Rows are points. The points of each table are mixes of a few directions, plus a little noise. Count the directions of each table, and those that both share. Where both have some left over, give the other angles between the two spaces (their principal angles), to ten degrees, smallest first.

First (5 x 2):
[[-21  59]
 [ -4  11]
 [ -9  29]
 [ 19 -49]
 [ 18 -52]]
Second (4 x 2):
[[-24  21]
 [ 60 -51]
 [ -8   7]
 [-27  24]]
Directions: first 1, second 1, shared 0; angles 30

First (7 x 6):
[[ 37  -5 -42 -33  11  -9]
 [-29 -17 -21   8  20  -8]
 [  5 -10 -28 -11  12  -9]
 [ 32   7  26   5 -33 -12]
 [-23   3  28  21  -7   6]
 [  8  -2  19  14 -21 -14]
 [-30  24  20  -4  19  45]]
Second (6 x 6):
[[  0  11  -1 -18   7  23]
 [  7 -13   1  23  14 -11]
 [ 37   4   7 -21 -13  14]
 [ -7 -55   2  30  -4 -19]
 [-60  43 -13   3  10 -14]
 [ 24  10   4 -17 -13   7]]
Directions: first 3, second 4, shared 2; angles 80

First (10 x 9):
[[-13   3   1  -1   0  -9   1  -8 -14]
 [-21   5   1  -2   0 -15   2 -13 -23]
 [  3  -1   0   0   0   2   0   2   4]
 [-55  13   2  -4   1 -40   5 -33 -60]
 [-16   4   1  -1   0 -12   1  -9 -17]
 [ 21  -5  -1   1   0  15  -1  12  22]
 [  0   0   0   0   0   0   0   0  -1]
 [-10   2   0   0   0  -7   1  -6 -11]
 [ 52 -12  -2   3  -1  38  -4  32  57]
 [ 39  -9  -2   3  -1  29  -3  24  43]]
Second (9 x 9):
[[-44 -13  -8 -11  -8 -11   1   5 -24]
 [ -2 -23 -20 -12  -6  13   4  22  11]
 [-43 -19   4  -9 -15   4  -8  25   2]
 [ 25 -16 -25  -8   1  15   8  14  16]
 [  6  11  -5   2   7 -13   7 -21 -18]
 [ 17  26  53  26   0  10 -22   0  33]
 [ 19  23  27  16   5  -1  -8 -13  10]
 [  2  18  -6   3  11 -24   9 -35 -34]
 [ 21  -8 -20  -5   3   9   8   3   6]]
Directions: first 1, second 3, shared 1

First (8 x 14):
[[ -7  -4 -23 -36   1   9   5  -1  12  16  43  -6   7   1]
 [ -9 -26 -12 -27 -12  -1  43   4  11  -6  48   6 -13  -8]
 [  7  -3   5  12  -6 -12   7  -3 -15 -12 -18  -4 -18 -10]
 [  8  -7  11  15  -6 -11  13  -1 -18 -18 -17  -5 -17 -11]
 [ 14  36  -4  27   0 -10 -50 -13  -7  11 -60   1 -14   9]
 [ 13  27   1   9  14  -1 -48  -7 -24  10 -33 -28  13   1]
 [-17  -7   8   2   8  16   5   9  33   6  16  25  27  18]
 [-10 -19  13  -3   2   8  24   8   9  -8  20   8  15   0]]
Second (9 x 14):
[[ -4  -5  -4 -17   6   7   3   2   0   5  24 -10  14  -1]
 [ -8   1 -30 -20 -15  -2   8  -4  29  15  23  23 -23   9]
 [-14  -8  25  13  15  17   3  12  19  -2   3  15  38  13]
 [  4   9  -7   9  -8  -7  -8  -5   2   1 -18   8 -18   2]
 [  5 -15   0  17 -28 -23  41  -3  -1 -25 -14  23 -54 -12]
 [  8   4   9  18  -3  -9  -3  -3 -12  -9 -26  -1 -12  -5]
 [ 14  26  -6  25  -9 -15 -30 -11  -9   2 -51   5 -29   3]
 [  0   6  14  -8  28  18 -28   5 -16  10   7 -32  50   1]
 [ -6 -19   0 -36  15  15  14   7 -12   3  52 -32  33 -11]]
Directions: first 4, second 4, shared 4
